Rows are points. The ring and each string are closed loops that go straight from each point to the next, and from the last back to the first. Before rounding, they use only three directions, however many columns there are. Count how often each string passes through the ring. Passing back the other way cancels.

Ring:
[[-22   6  33]
 [-19  23   6]
 [-19  11 -26]
 [-19 -19 -21]
 [-18 -29   1]
 [-20 -18  33]]
String (23 x 3):
[[ -3 -29  37]
 [ -1 -44  36]
 [-25 -40  11]
 [-31 -17  -2]
 [-11 -12   5]
 [ -4 -33  -1]
 [-14 -43 -13]
 [-29 -27 -13]
 [-36 -11  -8]
 [-16 -12   4]
 [ -3 -32  15]
 [-11 -20  14]
 [-22 -13  10]
 [ -5 -24  36]
 [ -3 -28  60]
 [-29 -13  37]
 [-33  -5  18]
 [-18  -5  18]
 [-10  -8  44]
 [-15 -10  58]
 [-34 -11  39]
 [-32  -7  12]
 [-19  -9  14]]
Times through: 4

Ring (10 x 6):
[[ 19   4  25   4 -22 -23]
 [ 14  25  17  12 -16 -23]
 [  6  35   3  15  -3 -15]
 [ -1  33  -8  13   9  -8]
 [ -6  18 -18   4  23   8]
 [ -4   2 -13  -7  22  23]
 [  3 -12   0 -16  13  29]
 [  9 -19  11 -19   4  25]
 [ 16 -22  22 -16  -9  10]
 [ 20 -11  27  -5 -20 -14]]
String (29 x 6):
[[-13  32 -29  10  32   9]
 [ -9  19 -26  13  25 -12]
 [ -2   8 -14   9  14 -18]
 [  5  14   2   3   3  -2]
 [  6  25   5   6   0  -1]
 [  6   9   4   2   1  -5]
 [  3  25  -6  20   2 -34]
 [  9  42   7  22 -10 -32]
 [  7  17   2  13  -3 -26]
 [  8  18   3  14  -4 -28]
 [ 14  42  16  20 -18 -30]
 [ 18  57  28  18 -26 -14]
 [ 11  27  13   8  -9  -7]
 [  7  14   5   5  -1  -9]
 [  7  12   4   3   0  -6]
 [  7  31   8   8  -3   0]
 [  1  60  -2  19   3  -1]
 [ -5  58 -15  20  15   0]
 [ -1  37  -6   8  11  11]
 [  2  17  -2   2   8   5]
 [  2   3  -5   2   9  -7]
 [-12  11 -30   6  33   2]
 [-14  19 -31   1  37  23]
 [ -8  21 -18  -4  28  33]
 [  2  11  -2  -2  10  13]
 [ -2   2 -12   1  17   1]
 [-10   2 -28   3  30   0]
 [-15  21 -33   3  39  21]
 [ -6  31 -14   2  22  26]]
Times through: 2

Ring, 10 rows:
[[  4 -20  -9   7 -15  -9  15   1 -19  11  10]
 [ 22   1 -14   8 -20   1  10  17 -26  -3  12]
 [ 33  22 -13   7 -27  15   3  25 -29 -20  11]
 [ 29  27  -8   4 -32  21  -2  20 -25 -28   5]
 [ 12  21   4   0 -34  22  -6   1 -16 -30  -1]
 [ -2   7   9   1 -28  17  -4 -17 -15 -27   3]
 [-10 -11   8   4 -19   7   2 -30 -18 -19  13]
 [-15 -28   5   7 -11  -4  10 -35 -19  -4  19]
 [-18 -38   2   7  -9 -13  15 -30 -16  10  16]
 [-11 -34  -3   7 -11 -14  16 -15 -15  16  11]]
String:
[[ 42  23 -18  10 -23  14   5  28 -36 -22  20]
 [ 60  46 -22   9 -31  26  -1  45 -41 -37  19]
 [ 24  15  -8   6 -25  14   2  10 -28 -23  13]
 [ 13  10  -2   4 -27  13   1   3 -20 -20   6]
 [  4  20   8  -4 -39  23  -8   2  -7 -26 -13]
 [ -1   9   7  -1 -32  16  -4  -7 -10 -21  -5]
 [-11  11  17  -5 -36  23 -10 -20  -4 -30 -11]
 [-17   0  17  -3 -30  17  -7 -31  -6 -26  -4]
 [-13 -11  10   1 -23   7   1 -25 -10 -13   2]
 [-23 -22  14   2 -18   3   3 -42 -11 -12   9]
 [-14 -29   7   9  -7  -3   9 -45 -25 -12  29]
 [ -3 -20   0   9 -11  -2  10 -25 -25  -8  24]
 [ -9 -20   2   5 -17  -2   9 -19 -15  -1   9]
 [-23 -35   5   3 -15 -11  12 -26  -7  13   3]
 [-31 -55   2   5  -8 -25  21 -30  -6  31   6]
 [ -8 -38  -7   9  -8 -18  20 -12 -18  21  15]
 [  5 -27 -13  10 -10 -15  20   2 -23  17  17]
 [ 11 -18 -15   8 -16 -11  17  14 -20  16   9]
 [ 16  -4 -13   6 -22  -2  11  19 -19   6   5]
 [ 54  24 -28  13 -21   9  10  44 -41 -15  23]]
Times through: 2

Ring (6 x 14):
[[ 33  18   9  16  -9 -11   7 -11 -15 -14  16   5   0 -17]
 [ -7  13  -9  25  22 -18  13  24 -11  -3  19  12  -2 -25]
 [-36   6 -14  11   5  -3  -6  26 -22   8  -2  11  -2 -19]
 [-30  -7 -13  -1   1  18 -13  11 -20   5 -18   0  10 -10]
 [ -2 -14  -8  -5   8  32  -6  -8 -11  -6 -21 -10  24  -3]
 [ 32   1   6   2  -8  16  -1 -22 -13 -14  -4  -6  15  -6]]
String (30 x 14):
[[-38  -1 -19  13  22   2   0  31 -14   7  -3   8   5 -19]
 [-50   7 -18  15  10  -9  -6  38 -22  13   1  15  -6 -23]
 [-45  17 -11  16  -8 -19 -10  34 -30  13   7  20 -16 -25]
 [-19  13  -6  15  -4 -11  -4  18 -23   4   7  12  -7 -21]
 [ -8   5  -9  16  17  -4   6  16 -12  -3   7   6   5 -19]
 [ -5   1 -15  22  41  -4  19  23  -2  -6  12   5  11 -21]
 [ -2  10 -13  32  44 -20  25  29  -1  -7  25  11   3 -28]
 [  8  22  -6  38  34 -35  27  28  -5  -9  37  17  -7 -32]
 [  9  24   4  23  -7 -25   5   9 -20  -5  22  15 -11 -24]
 [ 25  24   3  31  12 -29  20   9 -10 -12  33  13  -7 -27]
 [ 31  18   2  29  22 -22  24   6  -5 -16  30   9   1 -24]
 [ 15   3  -6  18  27   0  16   5  -3 -12  10   1  13 -17]
 [ 11  11   1  14   0  -6   4   1 -15  -7  10   6   2 -17]
 [ 16  19   6  16 -12 -14   2  -1 -20  -7  15   9  -5 -19]
 [ 35  30  12  28  -9 -32  13  -2 -17 -13  33  14 -12 -25]
 [ 25  26   8  25  -5 -27  11   2 -17 -10  27  13 -10 -24]
 [  7  21   5  15 -19 -17  -3   2 -25  -3  14  12 -10 -20]
 [  5  19   2  17 -10 -17   1   6 -21  -4  15  12  -8 -20]
 [  3  24  -1  27   4 -28  10  17 -17  -4  25  16 -11 -26]
 [ -5  18 -12  38  42 -32  27  36  -4  -5  34  17  -5 -33]
 [-14   6 -21  35  60 -19  30  41   3  -4  25  12   6 -30]
 [-28  18 -12  25  13 -25   5  34 -19   6  18  19 -11 -28]
 [-29  19  -6  16 -12 -19  -8  24 -28   8   9  18 -14 -24]
 [-13   5  -9  13   8  -2   0  15 -16   0   2   7   3 -18]
 [-13  -2 -14  13  26   5   7  18  -8  -2   0   3  11 -17]
 [-12  -2 -12  12  22   6   5  15  -9  -2  -1   2  11 -16]
 [-10   8  -3   8  -8  -1  -7   7 -22   1   0   7   0 -15]
 [-40  13  -7   6 -24  -7 -20  20 -34  13  -4  14 -12 -18]
 [-22   8  -7   8  -8  -1 -10  13 -24   5  -2   9  -2 -16]
 [-12  -4 -14  12  26   9   7  16  -7  -3  -2   1  14 -15]]
Times through: 1
String, 20 rows:
[[ 47 -11   7  -6  -3  35   1 -37  -6 -21 -15 -17  30   2]
 [ 45  11  18  -1 -36  10  -9 -36 -22 -16  -2  -5   7  -5]
 [ 28  15  11   7 -26  -1  -5 -18 -22 -10   5   3   0 -11]
 [ 15   8   2  11  -2   0   3  -4 -14  -9   5   2   6 -14]
 [ 24   6  -1  16  17  -1  14  -2  -6 -14  11   1  11 -16]
 [ 35  18   4  26  15 -18  20   0  -6 -16  27   7   2 -22]
 [ 24  25   3  31  11 -30  19  10 -11 -12  33  14  -8 -27]
 [  3  25   3  23  -9 -26   3  12 -22  -3  22  16 -13 -24]
 [ -7  19  -4  23   3 -22   5  19 -19  -1  19  15  -9 -25]
 [-27  19 -15  32  27 -31  14  42 -14   4  25  21 -11 -32]
 [-32   5 -20  25  37 -13  13  40  -9   4  12  13   1 -26]
 [-16  -1 -14  14  26   3   7  20  -9  -1   2   4  10 -18]
 [-11   4  -7   9   3   2  -2  10 -17   0  -1   5   4 -15]
 [-32   8  -7   4 -19   1 -18  14 -30   9  -8  10  -5 -15]
 [-54  -2 -13  -7 -24  15 -30  17 -34  17 -25   6  -1 -10]
 [-35 -16 -16  -8   5  32 -16   9 -18   6 -29  -5  18  -5]
 [-19  -9  -7  -9 -13  28 -19  -3 -22   3 -25  -5  14  -4]
 [ -2   3  -2   3 -10   9  -8  -2 -20  -2  -6   1   6 -11]
 [  4  -3  -7   7  13  13   3   1  -9  -7  -4  -2  15 -11]
 [ 23 -20  -8  -1  31  37  10 -15   4 -17 -16 -17  36  -2]]
Times through: 1

Ring, 10 rows:
[[-23  14 -29  -8  16  37  -7 -31  -1  38  -4  10  -2  33]
 [-29  -9 -27  -8   3  37  17 -25  -2  23  16  17   0  28]
 [-34 -26 -13   0 -14  23  35  -9   1  -1  33  21  -1  14]
 [-36 -23   5  11 -24   2  36   9   8 -18  37  22  -5  -1]
 [-32  -3  23  23 -26 -20  17  23  14 -25  26  16 -10 -14]
 [-23  19  31  28 -19 -29  -8  25  14 -20   7   6 -10 -17]
 [-13  37  29  26  -8 -27 -31  17   9  -8 -10  -4  -9 -14]
 [ -5  51  16  17   7 -13 -49   1   3  13 -27 -11  -6  -2]
 [ -6  52  -1   8  19   5 -50 -15   0  32 -31  -9  -4  13]
 [-16  32 -23  -5  22  30 -26 -29   0  43 -18   3  -4  30]]
String, 26 rows:
[[-46  -2  -9   8  -7  10  28   1  21   9  24  33 -16  17]
 [-50 -32 -27  -5 -10  34  53 -13  11  10  42  38  -8  27]
 [-19 -42 -25 -14 -11  45  32 -30 -22   2  34   7  15  18]
 [-10 -10  -6  -2  -7  21   0 -18 -17   1  12  -5  11   6]
 [-15   1  -3   3  -5  14  -3 -11  -7   4   8   1   4   7]
 [-13 -39 -21 -13 -12  42  25 -30 -26  -1  30   0  18  14]
 [-45 -38 -28  -7 -12  37  54 -16   5   7  44  34  -3  26]
 [-50 -11 -13   7 -10  14  39   1  22   7  32  38 -16  19]
 [-37  -5  -2  10 -11   6  22   2  13   0  23  23 -10   9]
 [-10 -20   6   4 -19  10   8  -7 -17 -16  21  -5  12  -6]
 [ -9 -24  14   9 -27   1  12   1 -17 -28  27  -6  12 -14]
 [-21   8   6  11  -8   1  -3   0   2  -1   8   6  -3   1]
 [-38  22  20  26 -13 -23   4  24  27  -7  11  23 -20  -5]
 [-37  35  39  39 -19 -46  -7  41  34 -19   6  20 -25 -19]
 [ -8  32  49  35 -22 -46 -31  32   6 -31  -4 -11  -6 -33]
 [  1  12  20  13 -12  -8 -26   0 -15 -13  -2 -18   9 -14]
 [-23  28  13  18  -4 -11 -16   8  12   4  -3   7 -10  -1]
 [-32  60  34  37  -4 -43 -30  33  36   0 -15  14 -28 -11]
 [-13  44  41  34 -12 -42 -35  29  14 -16 -12  -5 -12 -23]
 [ -5  20  34  24 -18 -26 -26  16  -4 -22  -1 -13   1 -23]
 [-11   9  16  14 -13  -7 -12   4  -5 -11   5  -5   2  -9]
 [-37  21  20  26 -14 -23   4  24  26  -9  11  21 -19  -6]
 [-48   5  27  32 -27 -32  26  37  33 -25  29  32 -23 -13]
 [-34 -33  24  21 -41 -16  42  25   6 -43  48  18  -2 -20]
 [-14 -35   8   5 -28   9  24  -2 -17 -27  35  -1  13 -10]
 [-29   6  -1   9  -6   5   6  -1   8   4  12  14  -7   8]]
Times through: 3
